Each row is a point. The ring and each string are closed loops that go straight from each point to the next, and from the last back to the first. Before rounding, they use only three directions, however many columns there are. How many times does the string pass through the ring? Passing back the other way cancels.

Ring (6 x 4)
[[ 1.83  0.29 -0.05  0.78]
 [ 0.53  1.66 -0.18 -0.15]
 [-2.14  0.39  0.43 -0.68]
 [-2.52 -2.09  0.62 -0.06]
 [-1.21 -3.26  0.52  0.77]
 [ 1.42 -1.93  0.32  1.36]]
String (9 x 4)
[[ 3.48 -0.27 -0.09  1.58]
 [ 2.60 -0.07 -1.00  0.99]
 [ 1.18 -0.47 -0.85  0.59]
 [ 0.48 -0.75  0.80  0.75]
 [ 0.20 -0.90 -0.17  0.48]
 [ 1.65 -1.60 -1.39  0.99]
 [ 2.40 -2.00 -0.30  1.63]
 [ 2.31 -1.57  0.87  1.71]
 [ 2.33 -0.96  1.56  1.69]]
Times through: 0
String (12 x 4)
[[ 0.01 -0.12  0.66  0.35]
 [ 0.61  1.03  1.18  0.36]
 [ 1.19  2.96  0.24 -0.19]
 [ 0.73  3.29 -1.15 -0.76]
 [-0.04  1.73 -1.11 -0.59]
 [-0.36  0.00 -0.49 -0.07]
 [-0.29  0.60  1.33  0.16]
 [-0.17  2.18  0.60 -0.41]
 [ 0.17  3.00 -0.83 -0.82]
 [ 0.35  2.01 -1.57 -0.62]
 [ 0.85  2.30 -1.44 -0.48]
 [ 0.28  0.53 -0.57  0.00]]
Times through: 2

Ring (8 x 8)
[[ 3.29  0.93 -0.14 -0.97  0.36 -0.28 -0.45 -0.04]
 [ 2.63  2.48  0.55 -1.06  0.32 -0.59 -0.87  0.19]
 [ 0.20  3.38  1.30 -0.62  0.02 -0.27 -1.21  0.37]
 [-1.62  2.31  1.40 -0.04 -0.30  0.47 -0.89  0.26]
 [-2.22  0.58  1.18  0.33 -0.52  1.10 -0.27  0.03]
 [-1.37 -1.58  0.47  0.44 -0.54  1.51  0.46 -0.28]
 [ 0.08 -2.30 -0.20  0.22 -0.33  1.40  0.61 -0.41]
 [ 2.58 -1.29 -0.72 -0.48  0.17  0.55  0.16 -0.33]]
String (21 x 8)
[[-0.51 -1.80  1.66  0.12 -0.83  1.18  1.44 -0.27]
 [-1.89 -3.02  1.39  0.64 -1.04  1.89  1.66 -0.42]
 [-2.87 -2.85 -0.23  1.03 -0.65  2.32  0.43 -0.45]
 [-1.80 -1.25 -0.77  0.64 -0.19  1.71 -0.53 -0.28]
 [-1.66 -1.07 -0.77  0.58 -0.15  1.63 -0.60 -0.26]
 [-2.97 -2.94  0.18  1.03 -0.78  2.32  0.71 -0.44]
 [-1.77 -2.69  1.61  0.55 -1.05  1.74  1.65 -0.37]
 [-0.44 -1.64  1.99  0.05 -0.90  1.07  1.58 -0.23]
 [-0.09 -0.81  0.80 -0.01 -0.42  0.93  0.48 -0.18]
 [-0.03 -0.48 -0.08  0.02 -0.13  0.95 -0.22 -0.18]
 [ 0.19 -1.28  0.97 -0.05 -0.51  0.95  0.86 -0.24]
 [ 0.09 -3.25  1.10  0.19 -0.82  1.46  1.88 -0.48]
 [ 0.03 -3.47 -0.47  0.40 -0.41  1.74  1.00 -0.57]
 [-0.02 -3.41 -1.78  0.54 -0.05  1.92  0.15 -0.62]
 [ 0.16 -1.11 -1.41  0.19  0.18  1.24 -0.71 -0.31]
 [ 0.11 -1.50 -1.54  0.26  0.16  1.37 -0.61 -0.37]
 [-0.03 -3.39 -1.33  0.49 -0.17  1.85  0.43 -0.60]
 [-0.07 -3.77 -0.06  0.41 -0.58  1.79  1.39 -0.59]
 [ 0.05 -2.69  1.20  0.13 -0.78  1.32  1.66 -0.41]
 [ 0.41 -0.49  1.21 -0.22 -0.45  0.66  0.65 -0.13]
 [ 0.41 -0.20  1.15 -0.24 -0.40  0.60  0.48 -0.10]]
Times through: 0
String (16 x 8)
[[ 1.86  5.29  0.97 -1.23  0.51 -1.15 -2.09  0.58]
 [ 1.29  4.05 -0.40 -0.80  0.68 -0.50 -2.43  0.37]
 [ 0.94  2.65 -0.88 -0.50  0.60  0.01 -2.09  0.18]
 [ 1.14  1.32  1.01 -0.59 -0.09  0.04 -0.24  0.08]
 [ 2.19  1.98  1.88 -1.02 -0.16 -0.53  0.13  0.19]
 [ 3.26  2.44  2.03 -1.37 -0.05 -0.95  0.16  0.24]
 [ 4.20  3.20  0.24 -1.51  0.64 -1.15 -1.19  0.26]
 [ 3.49  2.75 -1.08 -1.14  0.88 -0.67 -1.89  0.15]
 [ 2.35  1.89 -0.73 -0.78  0.57 -0.19 -1.42  0.07]
 [ 1.11  1.02 -0.02 -0.44  0.15  0.26 -0.75  0.00]
 [ 2.11  1.35  1.26 -0.87 -0.07 -0.26  0.04  0.09]
 [ 0.82  0.93  0.15 -0.38  0.07  0.34 -0.63  0.00]
 [ 1.36  2.13 -0.61 -0.57  0.49 -0.01 -1.61  0.12]
 [ 0.98  1.03  0.97 -0.51 -0.13  0.16 -0.15  0.05]
 [ 1.62  2.04  2.18 -0.92 -0.28 -0.43  0.20  0.22]
 [ 1.90  3.67  2.18 -1.18 -0.04 -0.92 -0.55  0.42]]
Times through: 2

Ring (10 x 9)
[[ 2.12  0.46 -0.29  0.37  0.35  0.08 -0.27  0.40 -1.30]
 [ 2.27  1.99 -0.57  0.33  0.53  0.37 -0.46  0.30 -1.59]
 [ 1.32  3.79 -0.44 -0.05  0.31  0.90 -0.69 -0.05 -1.57]
 [-0.17  3.86  0.15 -0.48 -0.26  1.18 -0.72 -0.35 -1.11]
 [-1.47  2.94  0.70 -0.82 -0.87  1.14 -0.56 -0.47 -0.45]
 [-2.47  1.22  1.09 -1.05 -1.47  0.81 -0.21 -0.37  0.39]
 [-2.69 -1.39  1.20 -1.03 -1.86  0.09  0.32  0.00  1.21]
 [-2.10 -2.57  1.11 -0.80 -1.74 -0.26  0.49  0.23  1.23]
 [-0.62 -2.95  0.84 -0.30 -1.12 -0.43  0.39  0.41  0.55]
 [ 1.01 -1.76  0.34  0.16 -0.30 -0.26  0.07  0.44 -0.47]]
String (19 x 9)
[[ 1.49  3.26  1.15  0.32  0.76  1.74 -1.57 -0.86 -3.10]
 [ 2.71  4.15 -0.64  0.40  0.99  0.99 -0.96 -0.03 -2.46]
 [ 3.26  3.95 -1.96  0.37  0.88  0.15 -0.25  0.73 -1.49]
 [ 2.04  2.03 -1.92  0.00  0.05 -0.47  0.40  1.06 -0.10]
 [ 0.16  0.88  0.60 -0.19 -0.34  0.60 -0.44 -0.12 -0.90]
 [ 0.82  1.18  1.40  0.19  0.24  1.24 -1.14 -0.64 -2.25]
 [ 3.14  0.81  0.15  0.81  1.01  0.53 -0.84  0.06 -2.56]
 [ 3.42 -0.46 -1.35  0.68  0.59 -0.75  0.27  1.11 -0.90]
 [ 1.96 -0.73 -1.17  0.19 -0.12 -0.82  0.55  1.10  0.04]
 [ 2.80 -2.17 -0.71  0.62  0.25 -0.89  0.38  1.05 -0.59]
 [ 1.53 -1.76  1.39  0.54  0.24  0.42 -0.68 -0.16 -1.88]
 [ 0.32 -0.36  1.38  0.06 -0.19  0.74 -0.69 -0.36 -1.43]
 [ 0.22  0.15  0.13 -0.23 -0.52  0.11 -0.02  0.27 -0.27]
 [ 1.37 -0.14 -1.27 -0.06 -0.36 -0.76  0.62  1.07  0.38]
 [ 3.07  0.17 -0.87  0.62  0.62 -0.29 -0.07  0.75 -1.32]
 [ 3.52  1.30 -1.17  0.69  0.90 -0.11 -0.23  0.72 -1.68]
 [ 2.91  1.87 -1.82  0.34  0.49 -0.39  0.18  1.00 -0.77]
 [ 0.68  0.98 -0.69 -0.23 -0.41 -0.13  0.19  0.58 -0.03]
 [ 0.83  1.88  0.60  0.02  0.11  0.95 -0.80 -0.30 -1.68]]
Times through: 1
String (21 x 9)
[[-0.56  4.65 -0.92 -0.84 -0.65  0.71 -0.15  0.13 -0.01]
 [-1.26  4.89  0.79 -0.79 -0.51  1.79 -1.07 -0.85 -1.27]
 [-1.39  3.15  1.60 -0.63 -0.56  1.77 -1.16 -1.01 -1.46]
 [-1.20  1.71  1.77 -0.49 -0.59  1.47 -1.01 -0.88 -1.34]
 [-0.70  0.99  0.59 -0.50 -0.75  0.57 -0.26 -0.11 -0.31]
 [-1.31  1.03  1.77 -0.50 -0.73  1.26 -0.84 -0.76 -1.06]
 [-1.00  0.68  0.48 -0.62 -0.97  0.38 -0.06  0.02  0.10]
 [-1.35  0.34 -0.54 -0.92 -1.46 -0.37  0.70  0.66  1.46]
 [-3.33 -0.35  0.72 -1.38 -2.19  0.05  0.54  0.12  1.84]
 [-4.34 -0.90  2.44 -1.41 -2.28  0.88 -0.15 -0.73  1.01]
 [-3.43 -0.54  2.98 -1.00 -1.64  1.39 -0.76 -1.12 -0.28]
 [-1.95 -0.08  1.56 -0.74 -1.24  0.75 -0.33 -0.44 -0.06]
 [-1.28  0.05  0.12 -0.76 -1.28 -0.04  0.35  0.33  0.84]
 [-3.08 -0.08 -0.03 -1.44 -2.23 -0.31  0.88  0.49  2.32]
 [-3.71  0.85  1.36 -1.44 -2.06  0.77 -0.01 -0.43  1.12]
 [-3.21  1.74  2.01 -1.17 -1.52  1.47 -0.70 -0.96 -0.15]
 [-2.18  1.91  2.38 -0.74 -0.89  1.83 -1.19 -1.22 -1.30]
 [-0.76  1.19  0.70 -0.51 -0.73  0.69 -0.36 -0.20 -0.44]
 [-1.22  2.25  1.49 -0.56 -0.61  1.45 -0.95 -0.81 -1.21]
 [-0.49  1.71  0.15 -0.53 -0.68  0.52 -0.20  0.02 -0.24]
 [-0.20  2.96 -1.33 -0.73 -0.79 -0.01  0.37  0.63  0.65]]
Times through: 3

Ring (6 x 12)
[[ 0.47 -0.15  2.35  2.18 -0.97 -1.88  0.58  1.18 -0.91  0.34 -0.97  1.29]
 [ 0.83 -1.48  1.64 -0.46  0.00  0.75  0.79 -0.07 -1.60 -1.07  0.81  0.58]
 [-0.16 -1.05 -0.31 -3.04  1.58  2.37  0.14 -1.21 -1.28 -1.75  2.60 -0.58]
 [-1.15  0.38 -1.11 -2.78  1.90  1.49 -0.43 -1.12 -0.63 -1.25  2.40 -0.77]
 [-1.22  1.20  0.01  0.31  0.72 -1.56 -0.70  0.69  0.39  0.76  0.55 -0.13]
 [-0.20  0.64  1.87  2.60 -0.75 -2.91 -0.03  1.70  0.01  1.30 -1.05  0.96]]
String (28 x 12)
[[-0.33 -0.25 -0.35 -2.97  1.37  2.64  0.52 -1.91 -2.08 -2.71  2.07  0.00]
 [-0.48  0.12 -0.03 -1.72  1.01  1.21  0.23 -1.00 -1.37 -1.59  1.43  0.08]
 [-0.12 -0.75  0.41 -1.24  0.89  0.58 -0.04 -0.06 -0.62 -0.47  1.59 -0.27]
 [-0.84  0.69 -0.37 -1.81  1.15  1.16  0.13 -1.21 -1.36 -1.72  1.38  0.09]
 [-1.58  1.19 -1.88 -3.96  2.31  2.77 -0.14 -2.50 -1.58 -2.82  2.65 -0.58]
 [-1.60  1.60 -1.45 -2.83  1.82  1.76 -0.13 -2.00 -1.42 -2.32  1.86 -0.20]
 [-0.93  0.66 -0.34 -1.41  1.14  0.52 -0.17 -0.66 -0.78 -0.97  1.35 -0.12]
 [-0.42 -0.60  0.21 -0.90  1.05 -0.22 -0.54  0.59  0.25  0.53  1.69 -0.66]
 [-1.21  0.46 -0.62 -1.19  1.48 -0.40 -0.92  0.32  0.55  0.53  1.79 -0.87]
 [-0.79 -0.11  0.09 -0.26  1.04 -1.22 -0.95  1.17  0.96  1.40  1.44 -0.80]
 [-0.57  0.08  0.48  0.08  0.62 -1.08 -0.49  0.85  0.25  0.75  0.88 -0.22]
 [-0.97  1.21  0.18 -0.02  0.54 -0.73 -0.14 -0.07 -0.60 -0.38  0.37  0.36]
 [-0.45  0.22  0.78  0.49  0.31 -1.23 -0.26  0.81 -0.05  0.56  0.45  0.13]
 [-0.10 -0.41  1.50  1.71 -0.11 -2.55 -0.55  2.12  0.87  2.07  0.13 -0.01]
 [-0.54  1.07  1.87  3.51 -0.85 -4.20 -0.50  2.53  0.89  2.46 -1.39  0.80]
 [-0.58  1.57  1.81  3.26 -0.96 -3.59 -0.07  1.73  0.01  1.36 -1.68  1.28]
 [-0.64  1.33  0.92  1.01 -0.15 -1.26  0.25  0.12 -1.01 -0.47 -0.53  1.02]
 [-0.27  0.28  0.97  0.40  0.11 -0.76  0.14  0.32 -0.75 -0.21  0.21  0.54]
 [-0.21  0.69  1.37  1.19 -0.36 -1.24  0.39  0.38 -1.05 -0.32 -0.53  1.06]
 [ 0.32  0.61  2.46  2.62 -1.29 -2.04  0.86  0.83 -1.44 -0.20 -1.65  1.85]
 [ 1.10 -0.57  3.27  2.96 -1.67 -2.03  1.11  1.32 -1.47  0.11 -1.65  1.91]
 [ 1.31 -1.60  2.97  1.88 -1.11 -1.24  0.87  1.35 -1.12  0.29 -0.56  1.19]
 [ 1.19 -1.23  2.61  1.06 -0.92 -0.20  1.21  0.34 -1.96 -0.96 -0.42  1.42]
 [ 0.41 -0.21  1.45 -0.23 -0.21  0.77  1.11 -0.81 -2.35 -2.01  0.08  1.24]
 [-0.16  0.11  0.72 -0.59  0.35  0.46  0.48 -0.55 -1.49 -1.31  0.61  0.59]
 [ 0.51 -1.53  1.30 -0.34  0.34  0.00  0.12  0.69 -0.48  0.15  1.20 -0.07]
 [ 1.32 -3.14  1.44 -1.84  0.65  1.84  0.55  0.06 -1.16 -0.80  2.26 -0.36]
 [ 0.73 -2.27  0.48 -3.11  1.23  3.01  0.64 -1.21 -1.83 -2.12  2.67 -0.37]]
Times through: 2

Ring (9 x 14)
[[ 0.37 -1.05  1.39  0.41 -0.17  2.09 -0.06  1.48 -1.44  1.76  0.66  1.95
  -1.89 -0.16]
 [-0.04 -1.58  1.05  0.29 -0.93  0.61  0.89  0.83  0.20  2.23 -1.13  2.03
  -0.54  0.56]
 [-0.01 -1.68  0.86  0.09 -1.35 -0.28  1.50  0.44  0.90  2.48 -1.77  1.68
   0.18  0.48]
 [ 0.38 -1.49  0.80 -0.27 -1.68 -0.92  2.06  0.21  1.02  2.65 -1.65  0.96
   0.57 -0.19]
 [ 0.90 -0.90  0.50 -0.28 -1.11 -1.28  1.84 -0.57  0.85  2.32 -1.29 -0.36
   0.85 -1.32]
 [ 1.25 -0.15 -0.13  0.19  0.32 -1.50  0.84 -2.04  0.83  1.52 -1.29 -1.98
   1.28 -2.38]
 [ 1.33  0.30 -0.38  0.70  1.52 -0.91 -0.30 -2.61  0.36  0.84 -0.93 -2.53
   0.99 -2.79]
 [ 1.17  0.12  0.29  0.75  1.47  0.75 -0.78 -1.13 -0.91  0.85  0.30 -1.16
  -0.51 -2.23]
 [ 0.83 -0.43  1.09  0.55  0.66  2.03 -0.59  0.71 -1.76  1.29  1.11  0.73
  -1.79 -1.20]]
String (23 x 14)
[[ 0.21 -1.09  1.77  0.62  0.14  3.40 -0.73  2.32 -2.38  1.57  1.50  2.83
  -2.98  0.23]
 [ 0.30 -0.97  0.67  0.59  0.12  0.64  0.11 -0.07 -0.07  1.63 -0.83  0.85
  -0.43 -0.35]
 [ 0.32 -1.10  0.79  0.38 -0.32  0.47  0.53  0.18  0.01  1.88 -0.84  1.02
  -0.39 -0.28]
 [ 0.01 -1.37  0.53  0.48 -0.48 -0.23  0.78 -0.31  0.92  1.99 -1.91  1.07
   0.34  0.20]
 [ 0.56 -0.99  0.80  0.15 -0.54  0.16  0.87  0.15  0.00  1.99 -0.67  0.66
  -0.24 -0.68]
 [ 0.18 -1.84  1.31 -0.42 -2.23 -0.15  2.23  1.38  0.49  2.95 -1.14  2.14
  -0.23  0.44]
 [ 0.15 -1.88  0.79 -0.47 -2.40 -1.60  2.78  0.26  1.76  3.07 -2.44  1.30
   1.11  0.30]
 [ 0.43 -1.20  0.19  0.02 -1.00 -1.75  1.77 -1.13  1.75  2.29 -2.48 -0.15
   1.49 -0.62]
 [ 0.63 -0.82  0.38  0.25 -0.25 -0.59  0.87 -0.78  0.62  1.85 -1.31 -0.15
   0.51 -1.00]
 [ 0.54 -0.95  0.02  0.20 -0.50 -1.70  1.37 -1.53  1.65  2.01 -2.38 -0.61
   1.52 -0.94]
 [ 0.45 -1.40  0.26 -0.28 -1.65 -2.26  2.45 -0.98  2.11  2.65 -2.75 -0.06
   1.80 -0.53]
 [ 0.52 -0.98  0.34  0.21 -0.49 -0.90  1.12 -0.84  0.98  1.99 -1.71 -0.04
   0.78 -0.78]
 [ 0.67 -1.14  1.25 -0.21 -1.19  0.57  1.30  1.11 -0.53  2.34  0.02  1.26
  -0.82 -0.61]
 [ 0.04 -2.04  1.56 -0.47 -2.49  0.25  2.28  1.96  0.26  3.09 -0.94  2.78
  -0.61  0.82]
 [ 0.31 -1.44  1.27 -0.07 -1.29  0.67  1.26  1.25 -0.26  2.41 -0.43  1.86
  -0.81  0.06]
 [ 0.47 -0.98  0.70  0.31 -0.30  0.20  0.64 -0.05  0.09  1.87 -0.85  0.63
  -0.18 -0.59]
 [ 0.49 -0.96  0.83  0.31 -0.27  0.55  0.51  0.23 -0.23  1.84 -0.51  0.82
  -0.51 -0.58]
 [ 0.49 -1.19  1.86  0.04 -0.81  2.55  0.37  2.49 -2.03  2.10  1.43  2.57
  -2.53 -0.11]
 [ 0.52 -1.00  2.10  0.28 -0.23  3.73 -0.44  2.99 -3.02  1.76  2.38  2.93
  -3.50 -0.14]
 [ 0.55 -0.55  0.89  0.80  0.89  1.88 -0.80  0.34 -1.32  1.18  0.49  0.83
  -1.49 -0.81]
 [ 0.64 -0.57  0.64  0.62  0.57  0.91 -0.24 -0.22 -0.60  1.36 -0.16  0.28
  -0.69 -1.02]
 [ 0.74 -0.75  1.17  0.24 -0.11  1.45  0.19  0.90 -1.26  1.73  0.66  1.00
  -1.41 -0.91]
 [ 0.68 -0.89  1.99  0.17 -0.30  3.31 -0.22  2.70 -2.83  1.80  2.28  2.47
  -3.18 -0.48]]
Times through: 3
